Every row gives one point. To make a cloud, some directions were put in groups of two or more. Within a group, all points are equally far from the middle, so they leave a hole (a ring in 2 directions, a hollow ball in 3). The other directions are filled evenly. Then the cloud was stretched, turned, moved and blurred a little. Count the holes, and give their numbers of directions, smallest first.

Cloud:
[[  6  37]
 [ -5  35]
 [-34  15]
 [ 55   2]
 [  1 -56]
 [ 39 -39]
 [ 21 -51]
 [-47 -14]
 [-12 -56]
 [-34 -47]
 [ -3  35]
 [-34 -46]
 [ 11 -55]
 [-42 -37]]
Holes: 1 (2)

Cloud:
[[ 11 -79  27]
 [ 44  -3  45]
 [  3  54  18]
 [  9 -57 -35]
 [ 29  -1 -47]
 [  3 -32 -49]
 [-57  27   1]
 [ 35 -47  53]
 [ 15  52   6]
 [ 13  18 -47]
 [-14   3 -51]
 [ -6  30 -44]
 [-32 -28  57]
 [-31  43 -26]
 [ 12  35 -38]
 [-39  38  35]
 [ 45   6 -31]
 [ 41 -18 -41]
 [-46  13  44]
 [  8  47 -24]
 [-44  -6  50]
 [ 61 -16  -9]]
Holes: 1 (3)

Cloud (29 x 4):
[[-43 -21 -13  32]
 [-78 -20  12  -1]
 [ 41  10 -30  49]
 [ -9 -60 -33  -6]
 [-70 -37  37  -4]
 [-82  -1  34 -20]
 [ 33  22 -49  30]
 [ 32  36   4 -36]
 [ 31 -36 -56 -19]
 [-69   4  49 -13]
 [ 65 -41 -51  30]
 [-68   2  33   7]
 [ 68 -34  -5 -14]
 [ 68  13 -40 -25]
 [ 11 -21  42  33]
 [  7  38   3 -46]
 [ -3  17  -2  44]
 [ 14 -18  25 -49]
 [ -4 -69 -17  20]
 [-53 -21  58 -23]
 [ 50 -48 -50  34]
 [ -3  32 -24  25]
 [ -5 -20 -12  51]
 [ 50   8   2 -36]
 [-61 -22 -17 -32]
 [-38  -4 -16  31]
 [-39  14 -36 -29]
 [-11 -22 -56   0]
 [-37 -51 -12 -33]]
Holes: 1 (4)

Cloud (51 x 6):
[[-18 -91   2  16 -37  32]
 [-40  -5   7   2  62 -16]
 [ 24  25 -12  16 -32  21]
 [ 23 -42  -1 -33  16  56]
 [ 11  54  17  72 -18  16]
 [ 11  -5   3  16  62  50]
 [-13  30  15  83 -10 -19]
 [ -4 -24  22  51  21  55]
 [-26 -21  -9  16  39 -18]
 [ 14 -27  15 -59   6  41]
 [ -5  19 -71  49  15  51]
 [ 25 -26 -43 -12  16  79]
 [-17   3  18   3 -34  39]
 [-29 -30  14  77   1  38]
 [-41 -17  42 -63  31  16]
 [ 24  50  14  50 -34   4]
 [ 66  12  30  48  13 -28]
 [ 17  26 -21  43  26 -46]
 [-22 -43  23   2  22 -20]
 [ 23   1  31  -7 -56  25]
 [-21  38  63 -21  51 -14]
 [ 10 -36  52 -81 -26  24]
 [ 48   1 -36 -55   9  33]
 [ 61  11  -7  10  -1 -71]
 [ 25  30   7  23   7  45]
 [-12 -35  33 -71  -4  43]
 [ 10 -15  51  10 -54  36]
 [ 31 -36  42 -22  10 -17]
 [-35  -5 -20  54  25  -7]
 [ 29  45 -10  13 -32 -14]
 [  1 -60  -2 -33  45  31]
 [-14  52 -32  15  62 -15]
 [-36  -8 112  24  31 -15]
 [ 23   5 -21  74 -10 -14]
 [ 30 -34 -26 -68   1  52]
 [ 31 -16 -12   0 -27  55]
 [ 19 -29 -94  -2  19  -7]
 [-23 -36 -18  54   2   8]
 [-27 -30 -29  70   4  70]
 [ 25   9  20  78  35   0]
 [ 31  -3 -34  13 -53  -8]
 [ 32 -14 -25 -28 -29  48]
 [ 26 -43 -49  37 -22   5]
 [-35 -51  -5  60   9  74]
 [ -9  20  90  -3  45 -23]
 [-25  15  30  97  11 -13]
 [ 14 -22 -37 -27 -37  46]
 [-12 -60  -8  35 -22  11]
 [-12 -24 -24  81  53  37]
 [ 18 -15 -18  58   1  59]
 [ 10   9 -57  19 -10  42]]
Holes: 1 (3)
